Each row is a point. Before rounding, the points of a table are all equally far from one centre. They may lie mostly on one side of it. Write the centre, to within rounding.

Points (7 x 2):
[[-41   4]
 [-16 -52]
 [-34  18]
 [-41   3]
 [-35  17]
 [-25  28]
 [-30  24]]
Centre: [ 4 -9]

Points (15 x 9):
[[-29   8  51  31  -2 -24 -25  -5 -34]
 [-48 -32  37  23   0 -12 -15   0 -20]
 [-28 -48 -11  28 -28   6 -35   4  16]
 [-24 -28  51  12 -38  15 -42  17   7]
 [-18 -22  41  21  42 -17 -20  -4 -17]
 [-11 -40  79   6   6   1 -18 -26   4]
 [ -8 -70  21  32  -4  18 -15 -13  28]
 [-45 -46  44  23  21 -30   7  -7  10]
 [-10 -46  41  16 -18 -23 -40  25  15]
 [-52 -17 -26  18  -8   2 -23  -4  -4]
 [-69 -23  32  61   5   7   8 -16  27]
 [-26 -46  13   3 -14  26  35 -11  12]
 [-41 -47  22  -1 -19   8  -9  -1  -8]
 [-20 -71  29  30 -12  -3 -21  -5  27]
 [-45 -53  41   9   8  15 -28   3  25]]
Centre: [ -9   8  24  20  -7  -5  -6 -16  35]

Points (24 x 18):
[[-35  28 -59   6 -87  29 -28 -19  -8 -13 -28   1  11  -9   1 -11  18  22]
 [-54   3 -69   5 -68 -26 -12 -13  27  41  -6   4 -20  17  -6 -46 -11   5]
 [-16 -10 -33  -4 -63 -11 -43   7  22  29 -40 -14  26  13 -29  -8  54  -3]
 [-26 -23 -64  20 -24 -21  -7 -23  21  -2  -4  38  40 -27 -11  11   9   2]
 [ -4   5 -54 -30 -72   0 -33  32 -25  33 -35  19  16 -23   5 -20 -34  61]
 [-42 -33 -28  -2 -33 -52 -37 -17  23  15 -13  37  11   3 -38   2   2  -5]
 [-22  15 -62 -12 -31 -51   5  21  28  25  36  39   2 -10  31 -22  41  30]
 [ -5  12 -29  37 -46 -23 -38   3  30  27 -43  36  39  -1 -36 -24 -11 -13]
 [ -7  15 -33  19 -23 -30  21  11  29 -29   6  -7  14 -24  -5 -21  -8  16]
 [ -9 -10 -42  11 -71 -53 -28  -4 -21  25 -38  14  42   7   2   0  30  -9]
 [-54   2 -29   9 -16   5 -32 -17  -2  29  -1  19  48 -26  -3 -12  39  46]
 [-33  -1 -61   0 -51 -20 -36   0  13  -8 -35  12  28  10 -50 -12  -8  24]
 [-24  11 -61   1 -51 -25 -53   0   3  -6 -42  18  -3 -17  24 -26   5  21]
 [-21 -30 -52  24 -41   7 -44   6  46  15   3  19  40  -7  -1 -19  33   1]
 [-25 -30 -67  12 -23  -2 -50 -10  -1  28 -19  24  49  36  -4 -16  32  -1]
 [-12 -10 -78 -49 -30 -31 -50  18  22  29 -26  13  28   4 -20  -7  17   3]
 [-38  20  -2  18   9 -15  18  -7  45   9  -4  48 -10 -23 -17  -9 -25  14]
 [-53   3 -30   4 -78 -39  -4 -15 -22  36 -47  13 -27  -3  -7  12  12  -3]
 [-31 -28 -35   2   8 -20   0  -9  12  53  -3  -8  10  -3  -8  -2  56 -13]
 [ -9 -12 -51  20 -18 -30 -12  15 -12  17 -21  -9  10   8 -35 -36 -25 -30]
 [-41 -13 -58  12 -34 -22 -26  -3  44   2 -34  23   9 -11   6   4 -17 -19]
 [-20  -5 -24 -20  -7 -25 -38   3  36 -25  11  22  48  -5  19   9  -5  33]
 [-18  24 -23   6 -66  -5 -65  17   6  14 -51  48  27  -9  21   9  35   4]
 [  6 -13 -76  17 -44 -29 -12  -7  24  15 -28  -9   4  30 -10 -14  47  -6]]
Centre: [  3  14 -23 -11 -39   8  -8   1  -1  36   7  27   0  18   0   6  -1  12]
